Every row gives one point. To make a cloud, some directions were put in groups of two or more. Within a group, all points are equally far from the middle, so they leave a hole (a ring in 2 directions, a hollow ball in 3). The other directions are filled evenly. Then the cloud was stretched, turned, moved and blurred a little. How many holes are there, and how many directions does each take, smallest first?

Cloud (20 x 3)
[[ 46  95  -4]
 [-21  27  18]
 [ 33  29 -24]
 [-19  26  14]
 [ -9 -19  -8]
 [-17 -11  26]
 [ -6  20 -30]
 [ -9  -4  33]
 [ 14  47 -28]
 [ -7 -40 -16]
 [-25  -8   5]
 [-31 -37   9]
 [ 17  -6 -23]
 [ 17  49 -12]
 [-31   5  12]
 [ 20  48 -43]
 [-31 -39 -16]
 [-20 -29  16]
 [ 34   1 -26]
 [-41 -17  -6]]
Holes: 0

Cloud (32 x 4)
[[-95  39 -16 -13]
 [-33  31  32 -15]
 [-53 -15  10  28]
 [  3 -41 -33  -4]
 [-26 -49 -18  -1]
 [-60 -41 -59 -38]
 [ 21   0 -33  65]
 [ 14  14  30   3]
 [-46  57  14 -46]
 [ -8   3 -81 -23]
 [  6  12 -91 -12]
 [-24 -10 -12  50]
 [ 33 -27   6   0]
 [-61  10  40 -11]
 [  7 -17 -31  65]
 [ 25  52   7  26]
 [ 25  34 -42  27]
 [-15  37  25 -10]
 [  7  34 -95 -23]
 [  1 -43 -63  11]
 [-20  27 -28  19]
 [ 82   0 -13   0]
 [  9  40 -47 -34]
 [-44 -23 -37 -59]
 [ 43 -40 -52  32]
 [ 14  29 -16  19]
 [-29 -33   0  -1]
 [ -1 -24   1  20]
 [-19   4  20 -22]
 [-73  13  -2  17]
 [  8   0  20  45]
 [-53  -9 -24 -72]]
Holes: 0

Cloud (50 x 6)
[[  5  70  36  43 -30  40]
 [ 46  12  15  -3  -6  92]
 [ 63   7  51  -9   9  70]
 [-40  -7  11 -42   7  76]
 [-49 -57  10 -26   5  25]
 [ 15  33  90 -18  16  30]
 [  0  19  -7  38  32  59]
 [-11   7 -24 -69  34   5]
 [ 15  10  -2 -36  26  87]
 [  4  26  -5  36 -10 -54]
 [ -2 -31  73  12 -57  57]
 [  2 -54  47  51 -14  19]
 [ 25  13  10 -81  15  63]
 [ 32 -31 -30  33 -40  34]
 [-13 -15  58  23 -77  50]
 [ 23   5   4  -7  57  -9]
 [-24  51 -44 -15 -20  50]
 [-53 -61 -10   3 -37  29]
 [-24  30  60  45   5  62]
 [ 20 -27 -24  54 -22  22]
 [-12  12 -35   6  18  67]
 [ 31 -45  14  52 -12  30]
 [-22  -3  73 -15 -30  76]
 [ 33  19  13 -10  21  90]
 [ 22  10 -10 -23 -34  94]
 [ 25 -52 -26 -52   7   2]
 [ 16 -17 -22 -34  49  10]
 [-27  -5  21  -4 -71 -52]
 [ 75  24  34 -40  -5  18]
 [ -7  83   6  33   4  -6]
 [ 11  15 -28 -47  44  -7]
 [ 22 -25 -38 -59 -16 -29]
 [ -6  33  54 -47 -68 -11]
 [  9 -55 -16 -26 -62  63]
 [ 10  11  -5 -32   7  95]
 [ 72  29  44 -36   4  25]
 [ 26  56  57 -15  39  11]
 [ -4  36  76 -10  38  15]
 [ -2  25  50  35 -82  21]
 [ 39 -45  55  15   0   0]
 [-14  -2   0  78 -18  -3]
 [ -6  79  58  -2 -35  -5]
 [-60   2  48  26   4  50]
 [ 40  66  60 -18  -4   1]
 [  2 -38 -51   0 -62  31]
 [ -7   5  10 -75  21  63]
 [-19  15  18  33 -30 -61]
 [-10  62 -27 -70  -6   8]
 [ 57 -20  36  25 -25  64]
 [ 44  25   8  25 -43  66]]
Holes: 3 (2, 2, 2)

Cloud (86 x 8)
[[ 14 -26 -18 -10  16 -32  37 -77]
 [ 18  26   3 -19  -5  -7  24 -52]
 [-11  29 -22   2 -13  13 -10 -24]
 [ 27  12  15  48 -32 -18  73 -24]
 [ 14  -6 -28 -41  63 -73 -14  17]
 [-41 -10 -31 -13  20  38  39  -3]
 [-20 -23  63  31  36 -21   8 -55]
 [-43  -5 -80  34  76 -32  48 -59]
 [-58 -23  12  36  48 -57 -13 -34]
 [-34   2 -25 -25  -1  15   3  -4]
 [ 30  34  15 -59 -23 -63 -14 -27]
 [ -5 -13  -8  42  65  19   8 -24]
 [-35 -56 -54  17  76   1  45 -29]
 [-41  22  -4  54  10 -14  46  11]
 [ 36  13   5 -19 -33   0  18  49]
 [-23  40  19 -21 -18  14   5 -39]
 [  0  31 -45  49  64 -18  15 -95]
 [ 36 -59   0 -10  -4 -22   2 -24]
 [ -6  -1  44  37 -76 -48  29  42]
 [-14 -11 -13  22  44  -9 -27   4]
 [ 37  14   1 -46 -23  11 -15  35]
 [ -7 -46 -28  16  37  45  -5  -1]
 [-48  39 -11  -2  50  47  12   4]
 [  0  17  31 -34 -19  36   7  11]
 [ 59  14 -16 -13  91 -25   7 -32]
 [-12 -27  12  14 -12   1  42  24]
 [  2  11  -1 -57  23 -31 -11 -22]
 [ 36  27 -59  -6 -26  50  31  26]
 [ -4 -21 -39  -3  46  38   2 -93]
 [ 22 -42  22 -51   4  -7 -24  34]
 [ 29  21 -40 -54  -5  12  16 -19]
 [-21  42 -36 -40  37 -10 -49   2]
 [ 33  21  22  22  38 -34  -9 -62]
 [  1  40  15 -29  15 -54   6  27]
 [  3  16  -6  49  68 -44  18 -49]
 [  4  39 -47  32  38  52  32 -41]
 [ -7 -12  -7  23  13  21  37 -11]
 [-36  41 -35   0  84 -29  -7 -67]
 [ -8 -13  -6  60  62 -19   8 -61]
 [ 56  32  22   8  37 -33  17 -84]
 [  1 -82 -19 -29  39 -25 -31   0]
 [ -6  59  20  73   8  15  28 -38]
 [-19 -27 -49  -6  13 -23   8 -24]
 [ -5 -24 -50   0  53 -15 -15  -7]
 [ 15  68  24 -16   6   0   5 -30]
 [ 11  36  50  28 -49 -26  52   7]
 [-26 -29 -45   8  39 -35 -27 -13]
 [  0 -10   5  22 -13  15  33   1]
 [-25  -9 -24 -59 -12 -22  -3  -4]
 [  0  28   2  53  12 -13  -5 -52]
 [-21 -14  -6  39  46  28 -28   6]
 [  3  17 -48 -43 -15  -7  19  47]
 [ 21 -10 -62 -35  46 -40   5 -24]
 [-18  21  24   6 -31  45   1 -27]
 [ -2   5  20  20 -31 -24  18   9]
 [ -3  10  36  63 -30 -23   5 -56]
 [  7 -23 -12 -78   1  27  50  -3]
 [-61 -59   1 -22 -14 -45   0  17]
 [-14   7 -36  23  -1  29  45  -8]
 [ 33  33 -34  51 -12  39 -14   8]
 [ 49  45   3  -7  84 -27 -29 -29]
 [-60  25 -17   6  90 -17  -9 -51]
 [ 30  57  43 -14 -15   1  31 -22]
 [ -5  -5   0 -45 -52  24  26  23]
 [  3 -28 -29 -23 -56  -7  25   3]
 [-14 -68 -50 -59  -4  12 -26 -28]
 [-31 -30 -56 -35   1  28   6 -19]
 [-21  14  -9  37 -50 -48  28  38]
 [  1 -68 -63   0  36  16  -8 -24]
 [ 18  16   6  65 -68  12 -22 -11]
 [ 24  18 -14  37 -19 -14  12  46]
 [-30   8  14 -76 -64  19 -23  57]
 [ 22 -45  -2  -1  27   0  11  10]
 [-35  18   6  72  30 -23  12  -4]
 [-21  24  37  25 -23 -52   3 -71]
 [ 36  38 -25 -31  25 -20 -21 -20]
 [-22  -8  43  35 -49 -48  28  -6]
 [ 41  62  28  30  -6   7  44 -46]
 [ 14  -5  34 -14   2 -37  17  -5]
 [ 63  21  74  30 -44 -24  21  14]
 [  7   1 -15 -70  -7 -21 -11 -17]
 [-10  17 -28 -11  42 -40  80  -9]
 [-39  14  34 -33  16 -36  12  19]
 [-15  42  18  42 -44 -72   9 -25]
 [-26 -31 -44 -35 -28   9 -25   7]
 [-20 -24 -50   6  -7 -22  48 -39]]
Holes: 0

Cloud (83 x 8)
[[-55   4  60  57  18 -44  20   5]
 [ -1   1 -37 -24 -11 -52  12  25]
 [-67  26  23  26   3  22 -10  19]
 [-41  25  22   7 -10  15 -60  -2]
 [-62   2   9  -6 -38 -81  23  22]
 [-38 -21  58  88  27 -13  17  -8]
 [-56   4  24  22   2   7 -11 -36]
 [  8 -26   4  31  42  -7 -31 -44]
 [ -9  -8  62  75  44   6  -4 -27]
 [-23  21  -2 -28 -33  39 -34  42]
 [ 43 -39 -52 -11  12 -30   1 -13]
 [ 40  -7  30 -13  31  55 -25 -11]
 [  7  13  15 -49 -11  10  -3 -45]
 [ 25 -32 -61  10  10   0 -20 -31]
 [-37  -7  22  -9  -4 -31 -51  22]
 [  9   1 -60 -43 -29  27 -14  16]
 [ 39 -33 -50  -8   9 -43  -9  -5]
 [ 43 -64  11  55   9  -6 -12 -20]
 [ -4  -4 -32 -17 -18  79 -31  20]
 [ -2  -4 -42 -34  -7  75 -60  14]
 [-34 -15 -40  16 -33 -44 -43   3]
 [ 36  -2   2  23  19  57  -3 -54]
 [ -9 -34 -22  34  41 -30 -30   4]
 [-34  36   8  27 -23 -44  16  -9]
 [ 15 -25  48  41 -33 -32  13 -11]
 [  7 -35   6 -13 -24  27 -66  -9]
 [ -7 -59  37  25  15 -23  24 -13]
 [-20 -20  29  40  45 -39  -7  15]
 [ 37 -47  -8 -12 -20  50 -55 -20]
 [ 39 -68  -9  20 -15   3 -28 -30]
 [-37  -2   0  30   5  66 -31 -24]
 [ -8   8 -41   3 -23  62 -64  11]
 [-14 -61 -33  -4 -13 -32  16  -7]
 [-17   8  14   3 -24  40 -21  46]
 [ 27  -6 -16 -35  19  67 -32 -45]
 [ 22 -62  16  34  11 -50  -5 -15]
 [ 15  19  47  70  21  27   5 -29]
 [ 47  -5  -4 -17 -30  34 -42 -28]
 [ 10 -34  11  62  -9 -44  30  14]
 [-26 -30 -40  -3  30 -22 -23  -1]
 [ 61 -19   3  21  -4 -20  -6 -15]
 [ 14 -23  47  85  37  48 -10   3]
 [-35 -25 -12  53 -45 -14  -7  24]
 [  5  -8  10  20  55  18  17 -20]
 [-51   4  40  52  -4  -8 -14 -30]
 [-19   1  32  68  25 -19  33 -30]
 [ 18   7 -29  28 -17  16 -19  35]
 [-60 -12  21  38 -18  29 -19  32]
 [-41 -31 -16 -54 -49 -21  -8 -22]
 [ -6  32 -15 -37  10 -44 -28  -3]
 [ -6  39 -13 -24 -41 -41   5  12]
 [ 32  14 -45 -42 -37  24 -55   0]
 [-48  34  17  46  18 -18   3  18]
 [-15  -4  50 -34 -33   0   4 -22]
 [  7 -36  -1  24  -4 -77   8  22]
 [-41 -20  67  23   2 -36  28 -13]
 [-34 -31 -26  12 -25 -36 -56  20]
 [-20  57   4  -4 -18  21 -35   4]
 [ 51   8  20  -1 -12  -9  10 -14]
 [ -1 -36  10  10 -60   4  11 -29]
 [ 25 -56   9  26 -10 -41  12 -45]
 [ 30 -56  21  33  18  29 -40  -6]
 [-30   5 -51   7  -6  -1 -23 -12]
 [ 25 -36  13  23 -33 -29  -2 -42]
 [ 15 -14 -45 -14 -25  58 -63  23]
 [ 22  -2  41   1   5  73 -32 -37]
 [-51  37  -3  28 -17 -14 -16  -5]
 [ -5 -19  21  18 -19 -89  -7   5]
 [-41  -4  35   7 -31 -95   9  12]
 [-21  -4  11 -27 -20 -92   5  18]
 [ 49 -58  -1  26   1 -35   5 -13]
 [ 23 -23 -47 -66   8  -6 -17   0]
 [-13 -21  46  34 -14 -18 -40 -12]
 [  2 -12 -58  18 -24 -20 -12  19]
 [  2  -8  15  18  37 -24 -28 -41]
 [ -5 -20  39  46 -18 -43 -25 -15]
 [-19 -17 -12 -61 -11  -9 -50  25]
 [ 62  -7  -9 -34  -5  -5  -9 -27]
 [-13 -72  -1  27 -31  -4   1 -25]
 [-13 -25  12 -22 -56 -54   2 -31]
 [-21 -53 -21 -16 -58 -20 -29 -19]
 [-47 -47   9  30  17   8   2  -6]
 [-22 -63 -11  -4  10 -17   5 -26]]
Holes: 2 (4, 4)

Cloud (108 x 9)
[[ 16   9 -40  -8   7 -22  39  39 -38]
 [-68 -22  16  55 -14  53  13  13  -8]
 [ 17 -26  21  -9  25 -23  -9  20 -53]
 [-23  12  19  15  34  21 -46  32  20]
 [-20  -9  30  -4 -11 -25  26  95  -1]
 [-33  19 -11  45 -43   5   7 -58  16]
 [ -6   3  23  37  36  18  30  26 -63]
 [  5  52 -11  45  41  16  27  40 -14]
 [-28  27   4  29  60   1 -12  39  29]
 [-18 -17   7  51  -5  14 -14  36  42]
 [ 24 -38 -15  28  21 -19  29  34   1]
 [-24 -26  -9  54  15  61 -42  38 -12]
 [-28  55 -42  49   2  11 -16  32 -14]
 [ 16 -46  10  -3 -13  16  53   0   7]
 [-31  30   2   9  -5 -74  29  14   0]
 [-13  52  -1  65 -21  13  -9   9 -13]
 [  8 -65  34   8 -18   9  15  22 -36]
 [-10  18   4 -39 -17 -42  -1  36  20]
 [-15 -62  10  35   2 -13  27  34 -23]
 [-37 -32  -3  39  -3  70 -18  46 -35]
 [-33   0  11  33   5 -23 -54  41 -18]
 [ 20 -49 -21   2 -11  15  42   3  10]
 [  0  30  46  12  26  -6  -8  49  24]
 [ 20  15 -52  17   7  15  13  47 -36]
 [ 11  -4 -13  -7 -27  12   8  69 -36]
 [-37  -3  47 -11  -4  35  18 -27 -11]
 [ 31  18 -44  -9  10  26  15  24 -38]
 [-28  38  -9 -25 -33  50  -2   2  14]
 [-53 -43 -16  13   9  34  37   4  -5]
 [-45  34 -42  10   7  22  14  60  27]
 [-13  31  35 -18   1   3  11  60 -41]
 [  3 -22  -2  27  -9  59  17  50  17]
 [  9  24 -15   3  -4 -50  55  18 -34]
 [-18  33  12  57  22 -14  37 -19  -1]
 [ -1  28 -57  19  42  36  23  36  10]
 [-34 -37 -28  15  39  -1 -22  23   9]
 [-45  -7 -37  16 -40  53  46 -11 -26]
 [-22  18  17   5 -38 -47  66  26  12]
 [-38 -30  43  30 -31 -33 -11 -16 -13]
 [-37   6  54  12  -4  26 -12   5  19]
 [-28 -20 -10  48  24  71 -34  38 -22]
 [ 12 -40  34   4  16  -7   9  76 -12]
 [-31  -4 -43   9 -24 -23 -22 -22  -8]
 [-20   8 -42  28 -25  45 -19  61  10]
 [-43 -42   9  45 -28  63 -26 -42  -5]
 [-20 -30  21  -6 -64  21  40   0 -46]
 [-58 -55  -8  38 -33  32  22   5 -15]
 [ -8 -76 -14  34  -1  32 -14  21 -18]
 [-29   4 -26  21 -37  25  69   9   5]
 [ -3   1   8 -22  52  -3  -1  -7 -24]
 [-21   1  41  -9 -72   7  22  12 -22]
 [ 10 -23  31  21   7  -9  50 -21 -39]
 [-60   6  20  42 -56  -4  36  28   0]
 [ -8  11 -54 -30   7  17 -13  22 -11]
 [  9 -17  -7 -21 -11  -4  -2  42 -56]
 [-43  24 -36  18  17 -34   5  54  17]
 [-26  14  -5  38  20   5  -3  76 -47]
 [-36 -11 -41  28   7   7 -46  42 -20]
 [ -7  33  22  -2  17 -20   9  69 -50]
 [  7 -14  27  37  12 -56   3   3   6]
 [  0  15 -21  28 -38 -15 -45 -13   0]
 [ 14   8  21   7  45  -8  48  -5 -41]
 [-14 -39  17 -18 -34 -30  53  19 -26]
 [-10 -45   2 -11 -46 -17  43  36 -21]
 [-42  26 -14  16 -23  23 -33 -18 -40]
 [-28   9  -4 -47 -32   2  41  -9  15]
 [-28  24 -62   2   1  19  -3 -18 -13]
 [  4  35   9  -1  -7 -41  -9  47 -41]
 [ 14 -21  25 -26  45   6  14  75 -13]
 [ 15  46 -30  29  24 -31  39  38 -24]
 [-15 -43  -4  15  -3  71  34 -39 -26]
 [-42 -22  16  40 -37  15  45  20 -47]
 [-25   0 -18  21  42  13  -8 -41   1]
 [-39 -10 -14  30 -23  31  47  11 -55]
 [  1 -54  23 -21  13 -15  32  61  -7]
 [-47   3  -9  23 -43  23  30  60  26]
 [  4   1 -19   6  -2 -14  60  48  32]
 [-15   9   7 -27 -29 -32 -24  38  17]
 [-18 -16 -18  -3 -65  38  18 -59  14]
 [-41  30 -59  42  -1  17   6   1 -24]
 [ -7  13 -16  -3  25   0 -11  -3  51]
 [ 15  25 -30 -35  14  -5  59  33  -2]
 [  1  30 -42   1  24  47  34  56  12]
 [-51   4 -21  14  33 -25 -14  43  13]
 [  5  43 -31   4  30 -15 -17 -13  14]
 [-11  19  37   7  48 -35  35   3 -29]
 [-37  30  -5  12 -35 -28  16 -44 -18]
 [-20  42 -21  51 -21  41  21  36 -17]
 [-66 -29  28  22 -48  14 -16 -10  12]
 [  5 -31 -38  44 -29  66 -19   7  -8]
 [ -3 -12 -33 -19   7   9  10  86 -17]
 [-36   9   2 -33 -25  55 -14  27  -7]
 [ -3 -35  -5  22  14  -8 -50  -6  17]
 [-30 -57  -1  18   7  37  -5  63  15]
 [-35   0  63  16 -13   0  49   2 -34]
 [ 20 -14  17  14 -51   7  44 -20 -18]
 [ 10 -13   0 -34 -11 -19  -7  49 -36]
 [ -4   4  -6 -48  27  -2  19  50 -29]
 [-48  14 -42   5 -20  64  13 -16 -28]
 [ -6 -10 -11  13  35  76   8  52   7]
 [-19  82   5  12   5 -23  23  34 -11]
 [-46 -16   9  22  -1 -21  11  84  20]
 [-37  -2  -6  26  19 -44 -32  55   2]
 [  5  10 -20 -35  17  46  21  -1  31]
 [-40  51  33 -17  -2 -32  46  37   3]
 [-29  -7  46  -1 -46 -41  28  51   4]
 [-23  31  38 -32  23 -21  43  54 -15]
 [-19  11 -50   7  23  16  24  49 -41]]
Holes: 3 (2, 3, 4)
